Every row gives one point. To make a cloud, some directions were put in groups of two or more. Within a group, all points are equally far from the middle, so they leave a hole (a ring in 2 directions, a hollow ball in 3). The other directions are filled evenly. Then the cloud was stretched, turned, moved and blurred a little. Count the holes, and give their numbers of directions, smallest first.
(in the rows, 128 means zero)

Cloud, 14 rows:
[[ 86 126]
 [139 175]
 [139 139]
 [139 168]
 [158 175]
 [ 93 118]
 [141 181]
 [182  78]
 [137 174]
 [135  78]
 [134 163]
 [141 116]
 [110 154]
 [169  73]]
Holes: 0

Cloud (21 x 3):
[[179 152 140]
 [106 145 170]
 [168  91 109]
 [146  80 101]
 [124 117 131]
 [119 105 172]
 [100 133 104]
 [206 144  79]
 [173 117 123]
 [142  79  87]
 [166 139 107]
 [184  87 137]
 [175 152  95]
 [123 155  93]
 [141  85  93]
 [153 136 138]
 [188  61  77]
 [132  93 109]
 [145 136 124]
 [186 120 161]
 [157  83 105]]
Holes: 0

Cloud:
[[ 71 109 127]
 [171 169 102]
 [ 84 124 102]
 [140 100  74]
 [174 134 128]
 [144  88 176]
 [ 96  95  97]
 [201  78 118]
 [140 152 176]
 [ 87 108  99]
 [150 147 113]
 [201  75 105]
 [138  75 134]
 [114 163  91]
 [122 168  82]
 [115 148 167]
 [133  99 161]
 [164 127 115]
 [160 150 160]
 [129 156 128]]
Holes: 0

Cloud (31 x 4):
[[154 162 102 143]
 [ 71 151 137 165]
 [ 96  80 162 126]
 [ 82  76 148 123]
 [150 109 116 177]
 [112  60 109 128]
 [155 135 147 156]
 [105 153  62 129]
 [108 184 138 121]
 [ 83 175 142 114]
 [ 83 109  73 167]
 [159 116 111 167]
 [152 144 156 140]
 [148 166  93 139]
 [ 66  93  91 122]
 [ 91 183 133 132]
 [123  88  95 180]
 [119 113 142 188]
 [ 74 110  70 137]
 [104 141 121  68]
 [109  81 164 119]
 [150  86  93 149]
 [107 111 162 172]
 [ 57 100 125 112]
 [109 164  69 140]
 [130 105 174 124]
 [151 138  77 122]
 [ 86 135  95  78]
 [ 87  70 141 121]
 [115 109 166 165]
 [ 73 170 139 136]]
Holes: 2 (2, 2)

Cloud:
[[152 122 155 168]
 [115 153 138  78]
 [178  91 152 115]
 [116  91 182  71]
 [111 142 191  95]
 [111  93 102  68]
 [157 128 165 130]
 [ 86 146 102 142]
 [106 163 179 116]
 [168 155 161 104]
 [138  65 137 160]
 [129  64 154 163]
 [154 102 124 108]
 [149 123 122 160]
 [ 88 128 134 163]
 [ 72 115  81 143]
 [172  79 112  86]
 [120  76  98 155]
 [ 84 169 124  93]
 [130 136  74 154]
 [143  98 122 111]
 [ 98  79 104 145]
 [ 94 119 132 128]
 [ 67  57  89 116]
 [175 140 153 105]
 [187 110 162  97]
 [132 162 185 100]
 [ 63 106 118 141]]
Holes: 0

Cloud (54 x 6):
[[175 125 154  96  73  81]
 [164 104 101  77 107  79]
 [162 144 159 133 110  58]
 [135 147  77 136  64 153]
 [145 173  95 107 116 201]
 [ 81 118 121 138 115  82]
 [ 91 136  78 153 123 104]
 [ 93 118 111 126 157 184]
 [136 164 100 144 155 191]
 [145  95 140  80  77 145]
 [164 198 108  82 136 121]
 [164 102 104 124 182 106]
 [123 116 168  79  83 132]
 [ 96 123 105 122 153 187]
 [161 139 122 171 133  79]
 [138  81  94 112  92 107]
 [123 121 162 108 192 103]
 [174 171 131 110  62 160]
 [138 116 200 116 123 125]
 [138 168  83 157 160 115]
 [172 109 104 128 181 109]
 [108  95 172 139 108 107]
 [156 144 163 179 104 123]
 [186 108 137 148 105 158]
 [128 109  80  74  95  94]
 [114 137  72  61 123 110]
 [150 125 188  84 114 135]
 [173 100 153 163 120 148]
 [169  95 134 115 157 169]
 [176 140 179 107  78 116]
 [193 124  90 112 118  92]
 [ 97 104  76 136 125 101]
 [110 176  90 148 171 128]
 [114 113 193 107 125 131]
 [115  78 151 146 120 141]
 [132  97 120  84 124 178]
 [110 107 102 115  90 178]
 [156 135 158 139 195 121]
 [121 149 113 167 101 178]
 [104 108 187 118 114 125]
 [110 101  86 127  80 139]
 [156 153 192 143 145 141]
 [128 175  64  87  86 110]
 [157 155 155 154 104  70]
 [183 117 131  82 149 160]
 [169  98  93 115 165 101]
 [187 107 103  98  99  86]
 [109 149 121  71  90 179]
 [121 180 133  99  59 158]
 [122 175  67  71 132 151]
 [175 112 104 153 142  85]
 [ 99 126 143  97 179  87]
 [155 162 134 146 178  89]
 [140 185 176 136 111 154]]
Holes: 3 (2, 2, 2)

Cloud:
[[140 162 149 156 116 137 105  80]
 [111  98  68 133 156 107 105 155]
 [150 155 194 107 155  89 103 139]
 [149 158 116 142  95 101  81 167]
 [ 89 114 121 120 131 120 149 146]
 [111 109 129 154 145 143  67 169]
 [122 151 120 145 201  87  68 142]
 [118  99  72 128 145 133 138 152]
 [180 164 133 131 139 134  73 131]
 [136 140 142 136  73 166 136 145]
 [148 121 154 109 172 100  28 118]
 [117  94 105 149 156  79 105 122]
 [177 143 141 126 144 130 137  70]
 [153 143 142 110 135  96 116 192]
 [173 147 116 109 209  83  96 145]
 [163 145  99 142 213  89 104 152]
 [ 99 136 163  98 148 118  73  97]
 [140 144 104  83 171 163  96 218]
 [141 111 165 111 142 132  57 153]
 [175 114 116 112 125  83 134  92]
 [114 161 118 181  84 137 131 174]
 [120 191 110 154 148 106 127 141]
 [169 165 157 160 147 143 109 121]
 [190 144 103  62 148 105 110 197]
 [155 143 122 186 103 115 110 169]
 [162 101 144  92 100 125  76  98]
 [162 160 165 176 158 115 104 120]
 [148 137  96 146 135 185 127 115]
 [155 174 104 151 154  95  87  89]
 [161 149  61 167 169 153 103  97]
 [143 192  70 138 177 108  95 122]
 [130 109 177  99 123 150 101 189]
 [127 193 112 122 156 144 153 142]
 [116 172 152 148 166 146  86 164]
 [137 102  61 148 144 122 144 133]
 [168 176 114 151 160 105  63 110]
 [136 138  41 147 145  82 115 126]
 [118 160 121 128 170 114 144 200]
 [172  68 140  88 147 143 113 151]
 [164 135 122 111 102 114  57  91]
 [190 113 160  96 134  97  98 181]
 [126 170  92 142 116  85 116 151]
 [146 128  95 141 189 142  61 178]
 [149 171 141  93 106 147  95 192]
 [141 173 129 134  95 129  66 153]
 [ 98 202 117 157 150 108 123 167]
 [176 145  63 159 150 180 128 161]
 [139 174 191  97 145  92 108 147]
 [122 110 155 150 153 143  61 135]
 [129 161 117 156  87 144 124 176]
 [182 166 117  75 139 141  82 164]
 [139 109 116 111 175 134  68 105]
 [159 117 156 158 169 122  44 130]
 [177 149  89 120 148  79 129 121]
 [183 101  83 110 127 153 142 131]
 [153 150 140 127  80 146 124 159]
 [179 128 125 193 119 131 105 170]
 [173 161 174 126 136 137  79 137]
 [179 167 176  96 158  82  71 116]
 [125 169 161 126 140 147  68 175]
 [ 93 109 165 105 104 127  97 172]
 [110 176 154 122  90  99 143 120]
 [126 127 172  98 171 154  97 140]
 [175 106 181  79 123  86  37 157]
 [162 173 108 149 154 143  78 144]
 [117 174 124 158 114 114 147 173]
 [183 115 112 116 183  93 123 183]
 [137 114 152 113 143 144 142 211]
 [140 160 188 179 146 115 119 135]
 [164 161  93  60 118 119 133 179]
 [182 146 150  94 168  94 137 160]
 [151 115 124 133 163 124 103  62]
 [188  96 192 125 125 140  94 168]
 [130 123 106 137 168 153  84 201]
 [209 122 117  77 156 134 122 198]]
Holes: 2 (2, 2)

Cloud (78 x 8):
[[151 122 109 151 168 118  95 115]
 [181 103 175 109  85 133 145 171]
 [110 166 139 166  61 146 144 150]
 [166  61 106 132 121 117  93 129]
 [ 85  91 170 155 104 177 144 174]
 [167 166  82 140 113 150 148 140]
 [165 101 139  89  84 153 115 203]
 [102  75 138 103 153 160 116  89]
 [101 136 106 137 129 155 102 201]
 [ 92 114 147 137 106 209 177 147]
 [ 84 180 121 111  97 111 126 138]
 [167  90 161 117 163 190  96 136]
 [113 116 121 117  90 228 131 146]
 [149 147 115 124  90 145 168  72]
 [121  89 186 105  79 155 154 179]
 [175  81 159 164 151 185 107 160]
 [119 132 124 156  68 196 166 114]
 [135  43 108 150  87 153 143 148]
 [127 171  96 118  90 141 125  78]
 [123 182 154 136 112 198 130 157]
 [174 134  75 160 132 150 129 153]
 [155 122 115 107  77 137 137 204]
 [ 65 116 161 149 130 132 130 101]
 [117  56 162 124 103 180 162 188]
 [127 189  91 127  93 156 144 138]
 [102  60 108 151 108 190 161 156]
 [145 142 150 130 133 177 202 143]
 [ 71 112 171 123 121 132 162 171]
 [105  77 126 117 139 162 132 217]
 [119  65 186 110 106 136 137 110]
 [150 136 133 175 122 186  90 101]
 [ 96 163 123 119 127 134 173  80]
 [150  61 130 149 177 132 148 161]
 [128  75 149 148 124 182 194 175]
 [149 155 190 103 107 167 110 114]
 [147  64 135  93 118 191 141 209]
 [138 143  92 132  77 128 173 154]
 [158 171 157 142 123 133 121 190]
 [129  78  97  88 143 131 109 102]
 [143  72 119 130  83 134 181 113]
 [122 142 170 135 159 194 156 115]
 [168 113 163 131 145 197 180 136]
 [156  81 110 117  61 141 104 152]
 [ 54 121 144 127 111 123 160 125]
 [153 162 102 135 115 143 155 193]
 [168 126 110  80  84 159 157 162]
 [ 86 137 114 153  99 116  89 104]
 [ 77 123 175 155 121 179 131 115]
 [ 66 106 127 151 102 132 112 101]
 [137  93  98 185  94 128 148 155]
 [ 79 116 155 124 128  96 149 169]
 [151  66 143 177 168 152 128 139]
 [129 178 110 146 143 152  92 153]
 [ 90  90 149 109 135 134 161 200]
 [106  49 176 117 133 136 127 144]
 [136  82 109 123 115 215 149 196]
 [169 117 133 116 168 107 153 133]
 [117 126 129 134 182 169 100 120]
 [115 144  99 145 177 145 155 124]
 [163 106 134 167 126  91 125 112]
 [ 72  78 125 117 130 114 116 148]
 [ 93 133 124 131 129  87  94 135]
 [ 86  60 113 117 111 166 167 120]
 [152 166 114 142 138 115 155  92]
 [138 115 114 175  87 145 188 124]
 [145 162 134  76 127 186 124 122]
 [123  75 155 145 154 155  78 158]
 [151 194 146 142 122 158 154 153]
 [139  80 134 139 127 214 186 151]
 [140 152 165 106  76 171 104  95]
 [ 61  90 139 101 126 162 154 133]
 [129  69 174 119 136 153 158 206]
 [162 144 138 112 158 132 174 114]
 [109 174  97 143 123 156 100 164]
 [141 135 173 146  86 124 100  87]
 [187 101 174 158 132 187 127 169]
 [141  56 116 168 133 120 110 165]
 [111 162 146 121 100 178 146 201]]
Holes: 2 (4, 4)
